Rows are points. The window is the flat piece filled in between its corners: a triangle in 3 columns, a solid with four corners in 4, and so on. A path goes straight from each point to the next, and from the last back to the first. List the points from which the path goes on through the window.
In the rows, 128 means zero.

Window:
[[104 105 127]
 [145 183 110]
 [126  84 138]]
Path:
(1): [139 124  93]
(2): [155 140  83]
(3): [126 205 142]
(4): [ 88 123 160]
(5): [112 112 111]
(6): [119 104 109]
(7): [101 125 160]
(8): [139 129 163]
Through the window after points: 2, 6

Window (6 x 6):
[[130  53 149 166 135  93]
 [109 128 153 131 131 104]
 [146 128 121 179 117 122]
 [152 174 118 112 125 166]
 [137 110 184 144  86 113]
 [136 164 184 143 111 169]]
Path:
(1): [ 88  86 124 151  95 104]
(2): [ 87 160  97 156  95 138]
(3): [186 105 162 143 145 126]
(4): [144  74 161 164 139  95]
(5): [ 97  71 123 151 106 130]
(6): [117 132 123 165  99 151]
(7): [154 131 146 162 131 109]
(8): [195 127 177 139 160 166]
(9): [117 143 114 154 100 124]
(10): [117 123 118 128 122 141]
(11): [169 158 158 153 145 137]
(12): [184 135 166 162 134 119]
(13): [113 114 145 159  92 139]
(14): [112 107 157 133 113 130]
(15): [150 111 172 152 132  98]
(16): [164 144 156 160 134 124]
Through the window after points: 2, 4, 6, 8, 16

Window (9 x 9):
[[151 110  94 139 139 154 109  99 145]
 [144 135 159 154 146 202 144 142 122]
 [140 215 107 107 177 131 110 158 121]
 [121 176  82 133  51 130  85 109 126]
 [123  83 147 151 135 116 134  97 191]
 [143  96 144 156 133  87 106 113  97]
 [115 134 135  71 173  88 124 166 144]
 [135 129 123 138 143 149 174 160 168]
 [108 159 137 131 146 119 132 117  52]]
Path:
(1): [148 184 160  42 124 156 130 112  69]
(2): [159 129 152 115 110 104 119 105 161]
(3): [108 101 127 173 163 123 122 129  75]
(4): [110  66 104 170 177 165 106 134 136]
(5): [144 193 134 106 113 130 149 125 141]
(6): [170 148 164 124 131 123 112 114 118]
(7): [119 133  89 139 157 130 119 135 133]
(8): [114 128 129 143 145 157 150 151 149]
(9): [181 152 129 125 130 124 138 120 132]
(10): [140 126 153 118 136 114 131 125 109]
(11): [ 57 179  76 141 182 125 118 133 125]
(12): [103 155  92 148 105 113  89 116 137]
(13): [154 145 133 101 108 143 140 133 136]
(14): [127 131 131 111 106 113 118 100 108]
(15): [128 165  97 164 156 148  91 161 133]
(16): [128 129 107 180 159 139 125 155 143]
Through the window after points: 2, 6, 8, 10, 12

Window (12 x 12):
[[107  72 111 147 174 135 154 118 142  87 161 125]
 [111 164 157 133  87  92 103 141 162 145 132  90]
 [104 182 108  87  88 108 137 109 140 157 156 113]
 [122  49  65 160 154 136 143 150  97 117 123 116]
 [122 167 142 136 179 168 124  82 110  88  98 166]
 [142 162  97 136  95 125  95  88 156 146 159 102]
 [137  86 121 167 122 130 153 125 102 110 156 172]
 [115 148 142  86 114  85  78  94 146 169 153 114]
 [166  87 133  94 127 139 162 104 132 140 145  99]
 [128 115 103 167 147 138 127 159  87 134 187 105]
 [106 101 134 133 128 202 142  61  69  73 134 144]
 [145 162 139  80 111  85  98 116 143  88 139 117]]
Path:
(1): [120  95 110 137 156 116 150 110 129 112 145 102]
(2): [112  96 121 142 132 158 119 139 136  99 155 153]
(3): [139 108 116 120 116 179 101 128 125 113 137 139]
(4): [128 156 123 124 130  59 144 100 117 121 145 103]
(5): [118 115  94 151 123 113 132 104 113 126 148 101]
(6): [140 116 115 117 136 150 106 128 153 124 139 138]
(7): [145  71 137 109 103 199 117 122 138 117 168 160]
(8): [105 119  62 174 172  64 147 124 100 122 113  81]
(9): [101  89  92 156 123 114 143  74  66 174  99  52]
(10): [154 106 123 104 142 139 130 146 153  95 162 155]
(11): [120 136 121 102 130 146 123 122 132 124 157 126]
(12): [132 139 115 128 111  87 124 113 115 111 136 110]
Through the window after points: 1, 5, 7, 9, 11

Window (14 x 14):
[[120 173  87 161 103 137 151 155  98 108 107 133  71 122]
 [132 151 138 139 130  97 138 116  85 128 140 151 131 119]
 [ 75 177 119 138 101  95  90 139 131 132 122 115 160  83]
 [ 90  77 170 152 107 101  53 149  85 162 109  91 179  61]
 [135 136 173 137 136 111  67 180 125 143  61 144  42 152]
 [106 142 128 116 142  95 167 137 179 122 137 173 141  96]
 [ 88 156 133 155 102  98 128 125 127 155  87 173 124 103]
 [151 136 120 133 130 113 132 155 137  86 121 144 187 151]
 [211 132 120 175 102 152  93 107 153 112 114 130 108 123]
 [184 117 123 128 129 103 116 145 115 168 104 116 136 161]
 [ 97 128 165 167  89 113 100 150 122 162 151 144 140  97]
 [111 116 131 152  96 118 156  96 133 111 136 111 109 138]
 [120 125  89 131  81 118  99 116  95 122 140 146 135 108]
 [155 166 154  91  99 141 159 132 115 158 105 135 162 130]]
Path:
(1): [ 96 136 131 176 160 172 139 117 148 127 123 139 139 114]
(2): [202 147 139 113  69  76 100 149 121 136 100 132 118 128]
(3): [145 134 116 131  90  50 106 173 137 115  82 124 105  83]
(4): [105 127 140 162 124 180 116 111  83 154 140 126 148 134]
(5): [106 154  95 135 154 146 109 121  95 139 138 125 131 151]
(6): [142 133 153 152  84  93 132 124 132 123 116 145 126  98]
(7): [144 150 114 166  60  48 142 134 101 165  97 149 129  95]
(8): [138 133 141 124 146 129 119 130 112 129 134 134 135 139]
Through the window after points: 3, 5, 7
